Every row gives one point. The points of each table are mixes of a few directions, plus a little noise. Count the directions of each table, and those that both share. Where both have some left over, give the other angles between the two spaces (their principal angles), to ten degrees, smallest first.
(in the rows, 128 means zero)

First, 7 rows:
[[191  48]
 [148 103]
 [100 163]
 [115 145]
 [ 93 171]
 [159  89]
 [ 89 178]]
Second (5 x 2):
[[114 147]
 [102 159]
 [201  39]
 [114 145]
 [110 150]]
Directions: first 1, second 1, shared 1

First, 7 rows:
[[110 101 130 134]
 [103 140  85 122]
 [240 173 226 127]
 [ 85 132  72 123]
 [174 129 184 132]
 [112  95 138 136]
 [ 73 126  62 123]]
Second:
[[113 154 178  81]
 [180  73 130 144]
 [ 89 193 142  15]
 [146  94 107 196]
 [148 112 125 119]
 [130 110 127 193]
 [ 89 161  86 148]]
Directions: first 2, second 3, shared 1; angles 70

First:
[[157 153 141 133 147 242 178  61]
 [226 158 125 153 126 131 123 133]
 [ 61 108 106 136 106 107  87 118]
 [103  53 121 159 122  58  93 179]
 [121 192 120 102 131  61 111 145]
 [179 132 108 143  78 176  95 104]
 [107 154 160  96 181 132 191 129]
 [ 88 215 136  80 155 142 163  90]
 [170  31 143 104  63 156 124 184]
 [ 69  86 123 173 167  73 116 138]]
Second (8 x 8):
[[134 127 128 136 134 129 130 127]
 [ 48 133 124  26  51 119 104 149]
 [ 78 131 126  64  80 122 113 141]
 [156 126 129 164 155 131 137 120]
 [193 124 131 212 191 136 148 111]
 [ 44 134 124  20  47 118 102 150]
 [207 122 132 229 204 137 152 107]
 [164 126 130 173 162 132 139 119]]
Directions: first 5, second 1, shared 1

First (10 x 9):
[[ 62  91 113 136 111 120 155 126  84]
 [ 45  81 109 138 107 118 162 126  72]
 [138 134 130 127 130 129 124 128 135]
 [108 117 124 130 123 125 136 128 114]
 [145 138 132 126 132 130 121 129 139]
 [249 197 156 114 159 143  78 132 209]
 [ 51  84 110 137 108 118 160 126  76]
 [184 160 141 121 142 135 105 130 166]
 [ 66  93 114 135 112 120 153 126  86]
 [233 187 152 115 155 141  85 131 198]]
Second, 8 rows:
[[160 133 155 138 121 161 120 132 191]
 [ 61 101 161  89  70 108 144 113 104]
 [ 82 119 116 128 209  90 104  61 104]
 [186 159  58 160 173 119 129 172  78]
 [172 152 126 114  92 130 133 167 120]
 [125 122 209  98  83 154 112 100 216]
 [142 127  92 157 134 139 144 161 106]
 [ 97 110 111 141 142 122 137 121 105]]
Directions: first 1, second 4, shared 1

First:
[[ 72 202 138 169 152 163 158  64 108  65  68 107]
 [186  91 118  99 107 113 115 211 220 198 221 108]
 [184  80 118 109 114 113 111 165 161 188 201 125]
 [105 184 134 164 143 156 153  97 138  95 107 102]
 [144 145 135 169 130 139 139 113 106 111 109 129]
 [144  83 109  99 141 127 112  65 102 174 194 122]
 [ 83 133 134 114 129 118 124 122  85  89  63 156]
 [101 146 135 139 132 130 133 115  96  92  77 141]
 [129 106 132 118 116 107 116 156 100 121  95 161]
 [176 118 132 144 110 120 127 189 166 150 152 127]
 [ 84 120 122  83 135 122 119 112 125 125 124 131]]
Second, 9 rows:
[[  7 152 116  28 150 129 124 111 184 112 124 103]
 [159 139 132 172 128 139 138 115 114 125 129 123]
 [160 127 132 172 129 135 133 100  84 123 120 136]
 [139 127 129 146 130 131 130 111 105 125 122 133]
 [158 115 131 144 119 122 125 142 116 136 130 139]
 [134 143 130 168 141 145 138  69  80 111 113 126]
 [176 120 132 141 107 119 128 202 178 151 153 125]
 [ 92 185 127 111 134 150 150 168 248 127 161  71]
 [126  44 123  71 113  80  86 134  41 142  99 197]]
Directions: first 4, second 3, shared 3

First:
[[138 131  87 162 115 118 144 191 147 167 110 139 121 172 162 124 111 145]
 [128 142  92 149  79  97 150 196 150 149 137 135 143 197 157 154 150 160]
 [152 118 155 105 148 152 131  94 125 127 116 138 106  90 116 101 144 110]
 [125 158 123 112  58  72 108 166 125 135  77 132 199 237 115 135 128 144]
 [164 146 162  55  58 143 138  73 143  97 190 137 114 106 117 145 249  98]
 [127 110 129 134 142  98 131 140 109 147  98 140 133 119 102 110 105 125]
 [ 79 112  96 200 173 120 165 190 140 122 174 108 122 133 165 178 103 198]
 [143 120 184  73 121 112 122  77 104 108 106 139 145 105  73 109 167 110]
 [124 122 168 132 235 230  94  48 124  92 105 102  96  58 144  92  63 114]
 [103 116  65 200 147 121 158 199 146 157 169 123 100 129 174 158  95 159]
 [124 134 148  85 132 145  67  35  95 108 126 116 129  62  82 103  92  46]]
Second, 8 rows:
[[128 143 101 111 129 133 187 116 105 117 110 131 124 148 143 136 126  84]
 [102 118 158 130 101 144  69 153 134 119 117 172 117 100  95 137 151 148]
 [ 91 121 160 213  55 143  71 125 114  35  67 188 139  92  61 121 132 163]
 [185 136  85 110 199  91 205  97 141 184 181  30 146 172 198 108  88 114]
 [143 149  82 162 123 118 225  83  94  78  92 105 146 160 145 118  97  86]
 [110 118 154 124 112 139  73 149 137 130 128 158 119 106 104 135 147 149]
 [109 113 165 138 109 137  53 152 145 128 132 157 123  98  97 130 145 166]
 [154 126 118  36 196 118 139 150 155 233 198  83 111 148 183 139 138 112]]
Directions: first 6, second 3, shared 0; angles 60, 70, 80

First (10 x 24):
[[152 110  70 135 142 110 132 121 136  74  86 120 135 100 111 152  82 164
  183 149 125 134 138 230]
 [124 134  53 106 130 152 137 156 136  83  88 144 106 121 107 160  81 121
  162 116 156 184 142 183]
 [162 156 133 213 234   9 145  32 168 181  59  47 206 153 132 140 158 201
  148 167  58  62  42 144]
 [159 227  66  98  48 119  87 172 182 105 128 120 132 117  75 103 177  97
  123 107 193  89  95 142]
 [ 92  45 237 136 141 161 146 115  67 164 189 155 114 133 187 110 122 125
   91 135  88 136 171  59]
 [105 168  75 120  83 131 119 192 138  82 107 173 124  88 170  96  87 123
  136 108 180 135 137 176]
 [129 163 112 191 247  50 160  57 162 189  48  70 175 176 135 162 140 170
  138 138  77 127  49 107]
 [110  90 187 105 102 176 126 141  94 145 186 151 101 136 137 118 142  98
   95 119 127 140 162  68]
 [122 119 162  85  76 185 113 154 113 136 189 145  94 139 103 121 160  79
   96 109 148 140 155  70]
 [125  68 187  92  78 187 118 144  86 120 203 154  93 118 121 119 134 102
  109 130 130 133 185 102]]
Second, 8 rows:
[[165 107 132 110  93 136 111 118 128 102 155 113 124 114  82 132 144 131
  144 145 125 102 146 163]
 [191 102 142 106  84 128 100 101 132 102 168  94 130 113  54 134 167 136
  149 158 117  76 142 172]
 [209  66 108  62  20 177  83 139 117  27 192 121  97  74  21 142 131 125
  182 163 149  92 201 249]
 [ 33 165 117 165 206 126 174 161 120 180  69 175 127 158 242 121  76 116
   91  83 135 207 101  48]
 [125 157  97 132 116 116 124 148 142 112 108 137 135 113 141 117 116 132
  134 122 148 123 120 152]
 [ 81 177 120 165 179  97 150 135 142 172  82 139 148 149 194 114 118 131
  104 105 129 147  85  78]
 [188 143 147 136 109  85 101  84 155 135 147  73 159 127  69 121 191 147
  135 156 108  49 100 146]
 [ 33 107 161 148 218 161 184 139  90 194 104 171 103 177 222 144  81 106
   85  90 109 228 131  17]]
Directions: first 5, second 3, shared 3
